Every row gives one point. To make a cloud, some directions were put in groups of two or more. Within a group, all points are equally far from the middle, so they leave a hole (a ring in 2 directions, a hollow ball in 3). The other directions are filled evenly. Then the cloud was stretched, turned, moved and blurred a little. Count the holes, and give their numbers of directions, smallest first.

Cloud, 22 rows:
[[ 1.2  8.1  1.3]
 [-1.1  7.5  3.5]
 [ 0.1  0.0  7.8]
 [-1.1 -4.6 -0.2]
 [ 4.1 -0.1  6.0]
 [ 0.1 -3.0 -1.4]
 [-2.6  6.7  1.2]
 [-3.4 -5.8  2.8]
 [ 6.9  0.2  0.6]
 [ 6.1  4.5  0.3]
 [-2.1  6.0  5.3]
 [ 0.3  7.2 -0.4]
 [-4.0 -4.6  1.6]
 [-5.3 -4.2  2.8]
 [ 1.8  0.5  7.2]
 [ 2.6 -5.1  4.8]
 [-3.8  5.2  5.1]
 [ 4.1 -3.8 -0.1]
 [-4.6 -1.2  7.2]
 [ 0.3 -6.6  3.6]
 [-0.2  6.6 -0.8]
 [ 4.3 -2.2 -1.0]]
Holes: 1 (3)

Cloud:
[[  5.6  -5.0   0.5   2.2]
 [  2.0   9.4   1.0  -4.0]
 [  8.9   1.8  -1.3  -1.1]
 [ -5.0  -2.2  -2.3   1.9]
 [  5.1  -0.3  -1.2   5.1]
 [ -8.1  -2.2   2.1   3.6]
 [ -2.5   7.6   0.5  -7.4]
 [ -3.8   7.1   1.5  -7.8]
 [ -1.0  -6.4   1.7   5.2]
 [  7.8  -1.6  -1.0   3.9]
 [  1.6   7.0  -2.3  -3.4]
 [ -1.3  -2.3   5.7   1.6]
 [  4.0  -0.6   2.9   4.5]
 [-10.4   0.4   2.1  -1.6]
 [  6.2   3.5   0.9   2.6]
 [ -4.8   4.1   2.0  -7.6]
 [ -8.3  -3.7   0.8   2.3]
 [ -7.0  -2.0  -0.9   3.2]
 [ -8.4  -0.6   3.4  -3.8]
 [  1.2  -0.6   5.9  -2.3]
 [ -3.4   1.1   0.5   4.8]
 [  1.1   4.3  -3.4  -2.1]
 [ -5.7  -2.9   5.4   0.2]
 [ -0.7   0.1   5.8   1.7]
 [  1.7  -4.4  -1.9   0.7]
 [ -6.0   5.5   0.8   0.3]
 [ -5.0   0.0   0.0  -4.6]
 [  4.3  -4.7   2.1   4.7]
 [  8.0   1.2  -0.1  -3.0]
 [ -0.8   5.2   1.6   2.2]
 [  1.1  -4.0   1.7   6.3]]
Holes: 1 (4)

Cloud:
[[ -4.8   4.2  -4.5   0.2]
 [ -5.0   4.9   3.6   1.5]
 [ -2.8   4.3  -4.2   2.5]
 [ -6.4   5.7  -1.7   2.9]
 [ -2.4  -0.9   4.9  -1.8]
 [ -2.7  -9.6   3.3  -0.2]
 [ -5.6  -5.6   4.4   1.7]
 [ -6.4   7.5  -0.8   2.3]
 [  1.7   2.6   1.5   0.0]
 [  1.4 -10.0   1.6   1.3]
 [  3.0  -7.1  -2.1   5.2]
 [ -8.3   1.8   1.5  -3.6]
 [  0.3   5.2  -0.7   2.7]
 [ -4.0  -0.9  -4.0   6.4]
 [ -0.8  -6.4  -4.6   3.3]
 [ -3.7   7.4   2.2   2.1]
 [ -3.8   1.3   4.0   4.2]
 [ -8.6   4.5  -0.5   0.2]
 [ -3.4  -6.0   5.2   3.1]
 [ -8.0  -4.4   1.2   0.4]
 [ -2.3 -10.3  -1.4  -0.3]
 [  0.1  -7.3  -1.8  -1.9]
 [  1.1  -5.1  -4.1   4.4]
 [  2.0  -5.0   1.8  -0.5]
 [ -1.6   2.2   4.5  -0.4]
 [ -0.5   0.6  -4.4  -3.4]
 [ -6.4   4.0   0.7   4.6]
 [  0.0   5.0   3.3  -1.1]]
Holes: 1 (3)

Cloud:
[[ 4.6  7.5  5.9 -4.8]
 [ 0.2 -4.6  6.7  4.2]
 [-0.7  6.7  4.3  0.8]
 [-0.5 -5.1  8.8 -0.4]
 [-0.7  3.7  7.2 -7.1]
 [ 5.3  3.9  2.7 -1.8]
 [ 3.2 -4.0  2.0  0.6]
 [ 3.4  0.4  1.0 -3.5]
 [ 3.2 -1.5  4.2  0.2]
 [-1.6  3.0 -1.5  2.9]
 [ 4.9  1.8  7.2 -4.1]
 [ 3.6  2.0  5.0  2.4]
 [ 1.4 -2.0  1.9  9.0]
 [ 0.1  2.2  6.2  3.3]
 [ 2.4 -2.7  5.0 -1.8]
 [-2.8  1.4  6.9  3.4]
 [ 1.5  6.8  1.3 -3.7]
 [-4.2  1.3  0.0  3.8]
 [ 2.0  1.3  5.3 -4.9]
 [ 0.7  4.8  3.4  0.3]
 [ 0.3  1.9  0.8  2.8]
 [-2.8  2.5 -0.1 -5.8]
 [ 1.9  2.0 -1.1  3.5]
 [ 5.8  4.6  7.0 -4.7]
 [ 3.5  9.6  3.6 -6.7]
 [ 1.5  0.4  3.6 -2.7]
 [-3.3 -1.5  6.4  2.5]
 [ 1.9  8.1  7.7 -8.3]]
Holes: 0
